Each row is a point. Examples show where two turns around zero, p and q, send a point. Where does a point land after both, in the order given? Backwards means that the second turn is done in reverse. Each puzzle has new turns, and all numbers are rounded.

Turn p:
[-24  12] => [-26  -5]
[-1 38] => [-23  30]
[30  0] => [24 18]
[ 23 -43] => [ 44 -21]
[-27  -7] => [-18 -22]
Turn q:
[  7 -47] => [ -3 -47]
[-22  16] => [-18  20]
[16 12] => [18  8]
[-5 46] => [ 5 46]
[  5 -27] => [ -1 -27]
Where do these land?
p, then q backwards: [-27   0] => [-18 -20]
q, then p: [  3 -35] => [ 17 -31]
p, then q: [ 5 -7] => [ 7 -4]
p, then q: [48 11] => [39 30]
p, then q: [-30  31] => [-40  16]

Turn p:
[-2 29 11] => [-24  17  10]
[-17  20 -21] => [-28  -5 -18]
[ 25 -10   0] => [23 14 -4]
[ 17 -48 -12] => [ 48 -16 -13]
[-22   9  22] => [-18  -9  25]
Turn q:
[18 12  7] => [12 -4 19]
[ 7 -1 41] => [-23 -12  33]
[-34  10 -28] => [  1  34 -30]
[-17 -12 -32] => [  5   7 -37]
[ 26 -10  12] => [  5 -26  14]
Where do these land?
p, then q: [ -3 -24  -3] => [  5 -24  -3]
p, then q backwards: [ 5 17 25] => [-8 22 20]
p, then q: [ -9 -27 -29] => [ 15 -26 -28]
p, then q: [-28  13 -17] => [-17   7 -30]
p, then q: [35 22 24] => [10 27 38]

Turn p:
[ -3  -8   9  -9  36 -15] => [ -5 -35   4  -9   1 -20]
[-9 10  3 19 -7 -8] => [ 10   5  11  15 -15   0]
[  3   4 -15  27 -16  -1] => [ 16  17 -11  19 -14   4]
[ 30   1   3 -28  39 -14] => [ 10 -27  -6 -33  25 -30]
[-10  -7  -4 -17  -4  -6] => [-17   3   0 -12  -7  -3]
[ -7  17 -26  17 -21   6] => [ 3 33 -7 23 -8 -4]
[ -5 -10  13 -11 -26  -1] => [ -8  10   8 -15  -9  23]
[  2 -24  15  15   8  32] => [ -4 -22 -12  17  16  31]
[ -1  17   2 -13 -10   6] => [-4 17 13 -5 10 -1]
Turn q:
[11  3 -5 12 37 11] => [ 18  -6  -2  -8  20 -31]
[  1 -23   6 -10 -25   4] => [-11   1   7  -3   6  33]
[ 26 -11  19  -6 -16   6] => [17 -8 18 -4  3 28]
[  2   7 -18  21 -18  13] => [  5  -9 -26  21   5   9]
[ -8  -3 -19   7  32 -23] => [-17 -14  -7 -15   0 -36]
[-17   8   4  -8  -8  14] => [-3 24 -3  9  0  5]
[-16   1   7  10  20 -28] => [-19  -9  14   2 -10 -29]
[  1  17   6 -26 -23   3] => [  8  21  -1  -3 -23  22]
Where do these land?
q, then p: [-10   9  12 -14  11  13] => [ 14   6  19  -3   7 -12]
q, then p: [ -7 -10 -17 -13  18  19] => [ -9  -1   3  -6  10 -33]
q, then p: [ -9  -1  -2  36 -10 -17] => [ -1 -13 -13  19 -29  14]
q, then p: [-17  -9   3   0  -8  19] => [  0  -4   8  22  10 -12]
q, then p: [ 17  27 -12  -5   2   0] => [ 13  21 -18 -16  -1  -1]
p, then q: [-20 -11   5 -11 -11 -48] => [-16  14  11   3 -26  43]
p, then q: [ -1  -5  -1  -3 -11   3] => [ 3 10 -7  3  0  1]
q, then p: [47  0 12 10  8 12] => [ 21 -22 -23 -25  21  13]

Turn p:
[ -6   7  -3  16 -14 -12  -8  10] => [ -5  -5   2 -11   3 -14 -21   3]
[  0  -6  12 -10  -6   5   4  -9] => [-5 -2  6 -5  1  3 18 -4]
[  2   6   4   0   5  -1  -7 -23] => [ -4  -1  -7   1  -4   0   6 -23]
[  5  -3  -5   9   1 -10  20   5] => [  3   0 -10  -1 -13 -11   2  16]
[-16   3   2 -15   9   8   4  10] => [-10  11  12  16   5   8   2   8]
[-13 -11  -5 -12  -5  -4   3  -4] => [-16  -7  -4   3   8   5   7   7]
[14  9 -3 -5  1  8 -4  8] => [16 11  1 -1  8  2 -2 -1]
[15 -4  7  1  9 -3 -7 -9] => [ 14  -8  -2   4  -4  -1   7 -13]
[ 12   4   2   8  -8  -2 -20   6] => [ 14  -6   4 -10  10  -5 -13  -9]
[-13  -5 -10   7   9  10  14   7] => [ -7   6  -2   6 -14  12  -6  16]
Turn q:
[-8 -9 -8  7 -7 -9  6 -8] => [-12  -6  -2   5  15   4   6   1]
[-12  16  -7   9   4  -6 -18   2] => [-13  17  -7   5  -7  -8   3 -17]
[-17  10  15  -4  -8   4  -6   5] => [ -8  17  10 -10 -10   3   9   4]
[  8 -12 -19   0   3  -4   2   4] => [ -1 -10 -15   1  12  -2 -12   0]
[13  7  2  6  1 21 -2  2] => [ 14   0  11  -2  -6   5 -13 -12]
[ 6 -9 -4 -3 21 -8 16  5] => [ 10  -6 -13  17   2   0  -7  16]
[-1  4 11  2 -4 -9 -5  5] => [ -6  -1  -2  -3 -13   2   8   0]
[  8   3   1 -14  -7   7  17  -9] => [20 -3  5 -7 12  6  8  6]
[ 2 -8  9 -3 -2  4 -9 -7] => [-2 -7 11 -5 -3 -9  0  2]
Where do these land?
q, then p: [-10  -6   3   7   4   1   0   4] => [ -6   0   9  -2  -2   1 -10   0]
q, then p: [ 2 11 -2  4 -4 -5  2  9] => [-3  9 -8 -7  2  7  1 -1]
p, then q: [ 4 -7 -2  8 -6  1  9 -4] => [  2   0  -6 -12   7   3  -2   5]
q, then p: [  2  -1  -2 -48  -1  -1   8   8] => [ 24  14  -7  19  25 -13   4  20]
q, then p: [-9 25  0 -2 -6  0 -3 -3] => [-5 21 -7 -4 -5 -8  9 -7]
p, then q backwards: [-4  3 -8  5 -4  6  2 -5] => [-3  2 -3  0 -5  0 -2 12]
q, then p backwards: [  5 -10  -7   9  -5   3  -8   2] => [ -9  -2  -1   7  -4  -5 -12  -4]
q, then p backwards: [ 4  1  7  7 26  9 -2 -4] => [ 0  7  7  7 22 -8 -1 14]
p, then q: [ 4 -8  9 10 -6  7 -3 -3] => [  5  -7   7 -12   2  -3   1   9]
q, then p backwards: [  2  -9   2   1   2 -22  -5  -3] => [ -4 -11  -2  -2   0 -17   9  -9]

Turn p:
[12 11  0 -9 -7 12  7  4  5 -3 17] => [ -3  12  20 -10   7  -2 -12   2   1   0  -8]
[  8 -20   7  22  -6 -21  -7   1   5  -5  21] => [ -2   0   4   1   7  15  10 -12  26 -16  22]
[ 10  -8  -2  32 -12   7   2  -5  -4  -1   3] => [ 13   2  12  11  -7   8   9 -18  22   5  -1]
[-12 -10   2  -8   7   8   7  15   2  16 -21] => [ 10   4 -14  11 -15  -7  -7  21  -9   6   7]
[  1  -4 -12 -26  24   2   6  -6   6  28 -18] => [  5 -18  -1   1 -22   0 -14  21 -33  -7   2]
[-19  10  -6  -7 -16  -2  10 -11 -18 -22  16] => [  7   7 -15 -17  27   5  -5 -19  -1   8 -16]
[  5 -13  -1 -20  -5  -4   4   7  17  20 -25] => [  7   2  -5   3 -24 -21 -11  11 -15 -14  16]
[ -5 -20  -4 -29  23  20  -3  -4   3  10 -17] => [  0  -1  -3  20  -8   2 -14  14 -41   3  10]
[  7   0  14  29  -7 -13  -1 -21  13  -4  -3] => [-13 -11   1  -1 -16   2   6 -27  24   1   8]
[ -5  -7   4 -30  25  15   3  10  20   1 -30] => [-17   7 -12  20 -18 -12 -18  23 -31  -2   2]
[ -5  24  16   9  -2  -5   3   5 -23  -6  26] => [ -6   5   2 -27  19  14  13   5  17  18 -10]
[-15  18  -8  11 -10   0 -19   1   1  -3  19] => [  0 -16   5  -2  28  -9   2  -2  18   8  -6]
[ 20  -1   8  21 -18 -13 -23  -7 -13 -10  -1] => [ -2   1  11  -2   3  -6  35 -24  13  -3   7]
[ -2  21 -19   5   4  -7   9  11 -13 -22  13] => [  0   4  -5  -7  20  10   6   4  10  -9 -34]
Turn q:
[ -8  27   2 -23  -2   3  -4 -11 -14   9   7] => [  8  22   4 -21 -13   1 -22  -2  11  -4   0]
[  3 -10  -5  11   1   2 -20  -5  10   7 -17] => [-20  -6  -2   4   2   3  16 -17  10   5  -1]
[ 10  -3  18 -19   5   9  12  -7 -11  16  -5] => [ 21  11  -2  14  -1  -1 -17 -13  12   2  12]
[ -5 -18 -11  -8   2  -6   0   4   7  14   7] => [ 11  -1 -12  -7  16   2   9 -11  -3   5  -8]
[  6  -7  -3  17  13  -3   6 -14 -34  -3  11] => [  8  -2  -1  11 -13  -2  -1 -10 -14 -38  -2]
[ 16 -18  15 -30   6 -16  -7 -10   3  -8 -15] => [ 18   5  32  14  16   2   6 -16  17   8  -3]
[-23  -6  -5   3 -48   5   9   9  14   3  -4] => [  2   9 -24  -2 -13  17  20  27   2  30 -14]
[  1  35  10  11   5 -15 -15 -14  -4  -7 -37] => [-31   3  29   4 -31 -18 -10  -9  12   6  -9]
[-12 -14  15  12  -9   0   0  14   3   4 -10] => [ -5   3  -6  15  -4   5  12  -2 -15  20   4]
[  5   1  -8   3   4   4  10  21 -11 -11 -16] => [  1 -25   5   8  -8   9 -13   2 -10   6  -3]
[ 27  10   2  12   7 -12  -2  -1  12  13  35] => [  9  -6  -5 -18   9 -33  13   5   2 -17  24]
[-15  -6   1   2  -5  10 -11  25  14 -33  15] => [-14  -4  10  -9  18  24   8  26 -23   8   8]
[  5   2 -15   2 -18   8  -5  -6  10 -10  20] => [ -1  -2  -7 -15   4   8  14  22  11 -11   2]
[ -9   7 -15   6  39  11  27  -4   0   5   8] => [ -6  -8 -19   4  19 -15 -35  -3 -12 -19  -9]
Where do these land?
q, then p: [  4 -19 -16  -6   6 -19   1  -8 -10   5  -1] => [ -7   5  -3   4 -23   5   5 -18 -13  -6  -6]
q, then p: [-1 -9 20 26 -8 13 11 -6 -1  3 -3] => [ 17  -5  -1   2   8   7   2  -3  30   1 -15]
q, then p: [ 19  -7  -1  -9  23 -16   5  -1   9  18  13] => [-19 -12   1  -9  -7  21   7  -7 -10 -25   5]
q, then p: [ 21 -26  -2 -20  22   1  10  -7   4  -2  -3] => [-25  -9  11  19 -17  23   6  -8   0  -6   5]
p, then q: [-20   4  10   6   8  10  14 -16  -8   1   0] => [ -1   1 -21  -8  -3   9   2 -19  16   1   1]
q, then p: [-10  -1   3   0 -10   6  23   3  -3  17 -20] => [ 20 -19  12   8  -8 -15   9  -3   9  -5  -2]
q, then p: [ 20  24  -8   1  -9  -2 -27  10 -12 -13  16] => [ -7  33  -1 -15  20  -3 -18  -2  -9  -1  19]
p, then q: [-28 -15  15  -3 -12  16  17  15  -8  11   3] => [  1 -16 -11 -34  -3 -12   1 -10  11  -3  20]
q, then p: [  0  32   0   1 -24 -11  -9   1   6 -33   5] => [ -2  32 -14 -12   5 -22  -5  26   8   7  16]
p, then q backwards: [-26  -9  13   8 -11  -1  -1   4   7   4  -9] => [ 9  4  9  1 -5 14 12  3 11 24 -2]
p, then q: [  5 -22 -10 -34   3  -3  -6 -20   8  27  -3] => [ 24   5  18  -4  -9  22  16  -4 -14 -29  14]
p, then q: [ 13  24 -24  22   5   6 -15  10  12 -24  12] => [-30   2   9  34  11 -12  -4  -3 -10  20  -9]
q, then p: [  2  23   1   8   6  -2 -25  15  -4 -14  -9] => [  3   9 -13 -12  16  -3  -8  -2  -5  19  25]
